Each row of a before or after table is a point. The points were changed in one or more steps. Then noise was added and the rows were shuffled. The steps act on columns, c1 being the first. What was done? A step turns or swaps two columns, mirrors them in a line or flattens them onto one, adds a multiple of one to another, or multiplies or shifts one. Angles are multiples of 10 degrees, from the lower column toward the higher: turns from -170 to 170, lines from 10 to 170 but not 90. Use the fewest steps. Two steps may share a column if one is a turn and the other turns, adds or multiplies; they go together, in the order done. Otherwise the lowest column goes first.

Before (12 x 3):
[[ 19  31   8]
 [ 40  14   4]
 [-17 -14 -15]
 [ 43 -11  -8]
 [-10 -10  19]
 [  2  -8 -30]
 [ 43 -22   3]
 [-15  35 -23]
 [-17  -9   7]
 [ 21 -21  24]
 [-14  12 -22]
 [ -7  29  -5]]
After (12 x 3):
[[ -6  29  -9]
 [ 40  14   8]
 [-17  -8  13]
 [-14  33 -47]
 [ 42 -21   6]
 [  1  -8 -59]
 [ 21 -20  47]
 [-15  12 -44]
 [ 20  32  17]
 [ -9  -9  37]
 [-17 -13 -30]
 [ 42 -10 -16]]
Steps: multiply c3 by 2

Before (10 x 6):
[[-35 -49   1  21  31 -34]
 [ 31   5  18  16  -8  -6]
 [-12   3 -13   8 -12  18]
 [ 28 -25  26   4  -5 -15]
 [ -1 -18 -18  -1  22   6]
 [ 10  -5 -10  -5  -3 -25]
 [ -6  -8 -18  -2  -3   2]
 [-26  10 -16  -5  23   2]
 [ 20  -3  20  -1 -14   0]
 [-26 -41 -19  38  35 -24]]
After (10 x 6):
[[ 32  -1  20   9 -17  -1]
 [ 41 -14  26   6   0 -26]
 [-21  -6 -13  16  -5  16]
 [-21  -9 -16   0  -7  -4]
 [ 40   5  20  19   0   0]
 [-41 -26 -14   1  61 -41]
 [-17 -18 -18 -21  25  -4]
 [-35 -25   4 -13  47 -55]
 [  5   8 -10   0 -10 -22]
 [-35   8 -18 -25  21   6]]
Steps: add 0.7 times c3 to c1; turn c2 and c6 by 30 degrees; multiply c5 by 1.3; turn c4 and c5 by 40 degrees

Before (8 x 9):
[[ -5   7   1 -16  17   2   3  -8 -25]
 [ 28   1   7  -8   3 -11   2   7  10]
 [-12 -18   9  60 -11   0 -20 -10 -27]
 [  2   2  -1 -16   9 -24 -10 -12   0]
 [ -1  18   4   3  -7   2  -4  -2   0]
 [ -3  -3  12 -17 -11   6   0   4   6]
 [-10   4 -11 -17  18  -3 -18   7  -4]
 [ -5  -7 -13   4 -11   3   6   1  11]]
After (8 x 9):
[[ 15   4  -4 -20  -4   5  -1  16   3]
 [ 20   5  -2  60   2 -33 -20 -51  13]
 [  5  13  17   3   1   7   7  -4   0]
 [-14   2  -7  -8 -23   5   3  13 -14]
 [-12 -20 -10 -18  10 -15   2   4   7]
 [ -8   0  -5 -15   5  -5 -13  -2 -21]
 [  9 -16  -1   3  -5   8  -5  -6   0]
 [-13  -5   1 -15  16  -2 -18  19  -3]]
Steps: turn c3 and c5 by 150 degrees; turn c1 and c5 by -120 degrees; turn c2 and c9 by -150 degrees; turn c6 and c9 by 70 degrees; add -0.7 times c4 to c8

Before (12 x 12):
[[ 10  17  43  40  15 -17  -7 -18   4  -6  19 -35]
 [ 18  -1  31  31  14   2 -40  -4  -5  18  26  19]
 [ 27  10  -2   6  11  20 -13  30 -26  12  26   1]
 [-33   2  17  42   3 -28 -32   9  13  -8 -10 -48]
 [-17  14 -27  -1 -26  36  -5 -29  -9 -13 -46   9]
 [ 26  -4 -13  44  -7 -10 -15  -9   5  37  23 -13]
 [  8  -3   5   9  10 -29 -48 -29  -6  13  42 -28]
 [ 17 -40 -21  10 -20  21   0 -13 -24 -21 -19  18]
 [ 56  -4  -1  13  -3  14 -44  -6   0   9   6 -13]
 [ 15  14  13 -18 -32  -7 -13  10 -12   0 -18   8]
 [-30   7  -1  10 -46  45  10  13  22 -20  -3  -4]
 [-12  19 -37  -2 -12  21   7  10  33 -31   2  34]]
After (12 x 12):
[[ 52   0  36  -6 -10 -13  35  -9  -1 -14  19 -13]
 [ -7   1 -15  37   7  56  58  15   0  14  30  -4]
 [ 20  13  11  -7  23  -9  38  28   3  -6  25  -1]
 [ 12   1   8 -16 -16 -44   2 -29  -1 -15  22 -29]
 [ -9   3   0  14   9  18  56   9   0  49  14  32]
 [ 37   9  -7  -3  11 -21  12  -4   0 -33  19  22]
 [ -8  18  -7 -18 -26  25  37   9   0 -11  -5   9]
 [ -9   5   8   1  12  61  45 -28   1  29 -17  10]
 [ 39  -2   9 -45   7   6   4  -6  -1  -4  12 -12]
 [ 21   6 -17  54 -17 -11  17   9   1  -7 -18 -49]
 [ 15 -48  -2 -16   5  36  48 -11  -1  29  -2  20]
 [ 40  25 -32   3  -5 -29  43 -19   0 -33   6 -34]]
Steps: turn c1 and c4 by -60 degrees; add 0.5 times c8 to c4; turn c3 and c10 by -130 degrees; add -0.3 times c10 to c2; turn c5 and c6 by -50 degrees; turn c6 and c11 by 30 degrees; shift c7 by 50; multiply c9 by 0

Before (10 x 18):
[[ -8 -24  12   2 -21  21   3 -12 -17 -23  23  14  19  -2   3  18 -45   2]
 [-16  27  28   9  11  15 -38  13   2  -8 -17   0  42  13  26  -5  -2  17]
 [-23   1 -17 -16 -14 -21  20  -5   2  21  -1  -9  40   9  28  -1  -4  15]
 [-18   8  19 -13 -10 -10 -30  -7   5   8  15  -9   3  -5  -6  31  -9   3]
 [ -3  11  15   0 -11  22  -2  -6 -60  -2 -15   0  21 -30  38  -5  32   3]
 [ 12 -10  -6 -16  -2   8  -2  24 -14 -11   7   4   1 -18  33  20 -19 -19]
 [-22 -39 -13   8  15 -22   2 -21 -19 -16  12   0  34  19  26  -1 -38  22]
 [ 38   0  -6 -15 -33 -28 -27 -25 -27 -21  21   3 -12  10 -39 -16  40 -24]
 [ -9  15  11  -6  27  25 -11  12 -42  -7   0  28  36  12 -20  -9 -19 -12]
 [ 10  41 -16 -15  49 -10  10 -15  -7 -22 -10 -17  -2   2   3 -14  -1  -2]]
After (10 x 18):
[[ -9  13  -1  38  26 -12 -17 -24  36  -8  -1  29  -4  26  -7  -9 -20  21]
 [ -3   9  -5  21 -10 -36 -11 -15  59   0  18  -3   1 -11  -5  -4  33 -39]
 [-19   7  -1   3 -10   5 -35   9  -2   8 -17  -8 -13  -9   3  32 -10   6]
 [ 10  42   9  -2  50   9  19   9  12 -24   7 -17 -17  -5  -3 -15  -1  -2]
 [ 36  -1  13 -12 -31  27 -18  14  35 -23 -28   3 -15 -10 -15 -16  41  43]
 [ -8 -25 -19  19 -22 -17  -7   6  20 -24 -17  12   1  11   0  18 -44  -3]
 [-25 -38   3  34  16  29  10  12  28 -17 -15  -1   7   0  17  -2 -38 -29]
 [-15  28   7  44  12  -2 -46 -13  -5  -7  13   1   8  18  11  -7  -1 -27]
 [-22   3  -1  40 -13  21  27   7   0  24  -1  -6 -14  -8  11   1  -4 -30]
 [ 12 -10   4   4  -1 -17   3 -26   7 -11  -8   4 -17 -12 -22  20 -19 -30]]
Steps: turn c3 and c7 by -40 degrees; turn c3 and c11 by 160 degrees; swap c4 and c13; mirror c6 and c14 in the line at 70 degrees; turn c8 and c9 by -160 degrees; turn c15 and c18 by -100 degrees
